Each row is a point. Any point is a mix of the corners, with weights that add up to 1. It lies inside the corners' shape when no weight is negative. Say inside or outside, and name the corners with a negative weight.
(in the rows, 128 means zero)

Corners:
(1): [112  79]
(2): [104 113]
(3): [144 172]
Points:
[115 126] -> inside
[140 162] -> inside
[108 113] -> inside
[104  90] -> outside (3)

Corners:
(1): [122 110 152 162 159  80 133 138 126]
(2): [145  98 119  85 137 135  72 119 206]
(3): [130 168 137 151 103 104 171 139 113]
(4): [111 143 185 147 100 151 156 111  69]
(5): [111 129  99 128  80 136  55 132 193]
(6): [207 108 115 108 118 137  69 158 179]
(7): [103  98 147 151 104 140 177 174  91]
(8): [113 137 130 183 130 124 184 107  84]
(9): [127 121 177 135  88  76 176 119  90]
(10): [154 122  91  57 121 119  77 130 165]
Points:
[129 130 133 130 106 119 116 121 140] -> outside (7)
[143 128 104 127 122 121  92 129 168] -> outside (4, 7, 9)
[137 123 133 129 127 110 117 122 142] -> outside (7)
[128 130 143 142 110 107 155 123 110] -> inside
[121 132 160 138 104 138 139 123 101] -> inside
[118 132 127 129 118 126 123 126 131] -> outside (6, 9)
[120 124 143 137 118 111 138 131 123] -> outside (6)
[135 131 151 131 113 115 151 130 109] -> outside (5)
[121 127 112 126  96 129  86 131 166] -> inside

Corners:
(1): [123 127 140 120 144 127 116 123 139 149 120 163 125 127 112  90 111 120
 125 139]
(2): [132 141 135 131 138 114 125 106 143 181 108 136 134 152 108 153 123 139
 118  90]
(3): [134 140 127 143 116 126 134 129 143 138 126 134 125 109 134 138 144 121
 190 141]
(4): [123 115 135 141 153 132 136 134 130 104 144 123 112 129 184  95 110 136
 119 136]
(5): [120 113 148 113 115 136 115 102 146 120 124 159 122 135 119 119 112 122
 124 109]
(6): [120 116 140 114 132 119 119  94 122  97 130 142 111 129 127   7 141 119
 131 121]
(7): [134 134 137 136 118 106 111 126 142 134 125 118 126 116 143 148 144 130
 123 139]
(8): [111 130 131 118 132 121 148 137 145 112 133 134 127 126 112 147 141 146
 147 142]
(9): [126 126 124 106 131 138 111 125 129 127 108 117 123 150 115  95 144 133
 126 137]
(10): [100 100 130 118 138 124 121 127 108 103 140 137 166 123 136  75 138 126
 141 124]
(11): [130 137 117 102 119 116 143 126 120 122 137 123 134 133 112 157  97 138
 121 121]
(12): [137 117 102 125 133 124 120 121 148 144 136 122 129 107 122 160 147 143
 146 131]
(13): [112 142 132 135 148 137 125 128 129 144 128 115 140 120 113 154 146  84
 123 103]
(14): [ 98 125 136 140 126 129 115 100 142 174 137 126 113 115 111 119 118 135
 144 139]
(15): [118 138 102 135 112 108 124 134 147 118 124 133 118 123 164 142 133 139
 129 132]
(16): [131 124 122 130 141 128 124 135 142 122 138 125 116 142 117 128 134  91
 123 113]
(17): [122 127 122 129 122 127 125 137 140 124 113 118 133 109 108 138 112 144
 133 111]
(18): [128 128 121 146 121 129 117 139 111 129 125 148 110 119 129 154 141 143
 130 130]
(19): [122 123 108 146 130 113 125  70 105 120 125 114 124 126 117 137 137 133
 143 144]
(20): [150 138 112 144 112 130 132 125 151 123 141 120 128 136 108 157 144 125
 121 138]
(21): [139 117 120 140 119 122 157 124 149 122 120 125 120 112 123 154 132 102
 123 139]
Points:
[127 131 125 124 126 121 129 119 133 134 127 130 128 131 119 138 122 130
 129 121] -> inside
[126 125 125 128 126 123 127 123 135 124 130 130 126 126 130 125 129 137
 132 133] -> outside (13, 16)
[128 133 122 124 123 122 125 118 136 139 122 129 123 128 109 142 126 135
 123 124] -> outside (3, 4, 10, 16)
[124 127 125 134 127 125 126 125 133 128 126 129 123 121 129 131 128 132
 135 128] -> inside
[123 127 124 126 128 123 126 125 142 128 128 128 127 127 127 125 129 125
 123 125] -> outside (3, 18, 19)

Corners:
(1): [126 121 122 147 122 120 156 139 135 141 103 107 133 146 123 135  68  99
 118 139]
(2): [104  98 104 138 129 147 123 165 124 155 166 123 120 172 147 135  99 114
  97 124]
(3): [131 102  93 117 130 147 156 135 123 152 149 182 152 118 147 150 138  98
 167 124]
(4): [105 103 130 142 126 167 128 115 130 161 168 143 130 135 102 172 132 101
 184 164]
(5): [143 193 153 140 117  91 155 129  98 110  95 123 129  90 106 107 123 179
  93 116]
(6): [166 161 154 157 138  89 162 120 135 105 108 123 146 110 104 118 173 137
 161 105]
(7): [ 98 128 139 121 126 161 116 126 149 126 148 149 128 159 123 149 105 104
 139 107]
(8): [120 128 184 147 124 122 134 142 123 150 116 111 120 128 143 103 123 129
 124 110]
(9): [126  77 112 132 109 140 118 140  88 173 112 186  90 143 133 181 133  97
 119 146]
(10): [128 120 139 107 128 123  76 152 108 120 172 151 128 147 101 139  75 105
 114 139]
(11): [108 134 107 140 187 156 138  90 113 133 192 160 108 111 132 168 127  86
 167 102]
(12): [151  85  90  72 117 132 124 108 112 127 153 109 131 132 120 158 140  95
 140 130]
(13): [110  53  57 147 147 171 110  82 123 165 141 155 138 137 144 168 111  66
 163 122]
(14): [152 204 132 132 203  98 190  80 154 108 121 138 122  82 138  84 156 192
 151  92]
(15): [172 201 168 156  94  99 141 140 126 124  87  69 157 149 130  90  95 146
 134 155]
(16): [203 170 129 146 182 138 198 105 144  78  96 113 143  71 120 100 162 161
 174  77]
(17): [110  67 113 115 102 153 123 123 105 153 126 175 124 154 128 140 131  79
  99 157]
(18): [108 104 137 102 158 142 100 132 110 103 189 160 170 146 143 179 136 110
 164 141]
(19): [113 110 122 133 110 141 118 127 126 105 171 142 118 143 133 163 101  79
 181 161]
(20): [192 205 162 135 137  95 141 124 154  95 100 116 144  38 104 107 167 174
 103 125]
(21): [121 206 114 154 192 116 141 156 113 120  99 122 118  76 113  99 122 150
 125 105]
Points:
[138 143 133 132 143 124 141 121 129 125 129 134 130 113 124 125 132 130
 136 121] -> inside
[125  90 123 146 121 146 131 127 129 147 142 157 122 137 122 153 128  88
 146 128] -> outside (5, 12, 14, 15, 18, 21)
[109  80 116 127 137 151 125 116 119 138 153 146 132 165 149 156 121  88
 147 129] -> outside (3, 4, 5, 10, 20, 21)
[139 139 125 127 143 131 139 113 124 129 126 125 130 118 126 129 144 131
 135 118] -> outside (1, 3, 10, 19)
[130 127 122 127 138 135 134 124 126 127 145 136 135 127 127 137 122 114
 144 125] -> outside (9)

Corners:
(1): [121  97 122 145 155  77 136 147 111 102 136  88 145  79 112 180 193 142
 148 154]
(2): [138 128  90 141 126  78 109 114  83 138 159  47 124 113 125  80 138 147
 155 135]
(3): [100 127 161  79 128 134  96 161 129  84 141  57 132 158 164 140  74  93
  71  85]
(4): [109 115 167 146 182 216 143 139  75 150 156 141 127 141  88 121 139 116
 127 144]
(5): [132 128 115 178 120  99 204 139 176  66 153 118  99 119 109 131 161 142
 108 144]
(6): [ 97 114 129 101 118 185  96 135 102 111 101 138 132 116 138 198 105 102
 164 101]
(7): [144 124 134 156 145 154  91 116  90 144  99  62 135 173 122 127 125 120
 163 157]
(8): [213 133 137 174  66 115  90  99 108 176 129 105 118 141  96 112 131 144
 215 151]
(9): [128 137 109 133 111 164 101 111 149 168 115  55 109 187  80 132 114 115
  97 144]
(10): [119 152 127 116 121 145 140 135 133 135 138 155 160 108 140  84 145 132
 128  89]
(11): [149 142 107 116 200 150  95 130 178 167 186 110 159 158  89  99  91 136
 144 123]
(12): [115 152 112 145 192 178 164 140 126 138 154 156 185 104  78 100 101  90
 153 100]
(13): [130  74 117 123 115 123 150 152 173 103 159 160 133 112 149  90 105 122
 113 136]
(14): [ 63 157 131 170  93 131  94 135  85 173 170 172 165 111 126 122 102 170
 137 101]
(15): [134 134 113 148 142 105 184 117 171 113 140  95 157 165 107 121 111 144
 145  99]
(16): [131 146 118  86 113 135 113 142 150 107 125 167 170 155 114  55  70 114
 109  79]
(17): [167 150 115 126 135 134 132  80 130 128 101 110 121 173  95 130 131  76
 131 149]
(18): [151 133  88 124 133 143 146 117 137 144 173  92 148 159  99  92 129 151
  68 134]
(19): [131 110  98 115 156  92  89 158 150 133 130 119 150 116 151 105  92 115
 117  59]
(20): [135  96 149 110 138 150  99  87  95  86 147 123 175 124  96  77 104 100
 140 120]
(21): [148 160 192 170 133 163 205 107  96 120 130 133 142  89  67 125 134 142
 144 141]
Points:
[141 123 122 132 138 131 129 123 128 121 138 104 137 134 111 115 125 121
 136 128] -> outside (14)
[144 128 118 131 112 116 119 120 144 126 144 109 139 145 121  90 106 132
 120 119] -> outside (1, 4, 6, 12)
[125 125 133 132 139 138 135 136 137 127 151 125 145 130 110 120 120 136
 126 117] -> outside (2, 7, 12, 17)
[125 124 127 142 114 136 134 126 131 116 132 121 132 123 119 136 129 122
 124 128] -> outside (2, 4, 11, 15, 16)
[129 129 127 150 134 118 149 144 142 122 149 118 135 122 115 114 130 138
 132 124] -> outside (6, 17, 18, 20)
[132 127 123 136 135 136 116 125 117 134 138 110 144 136 115 115 119 126
 134 122] -> inside
[115 131 126 128 131 132 127 132 115 119 134 118 144 123 123 111 118 121
 130 110] -> outside (8, 11, 18)
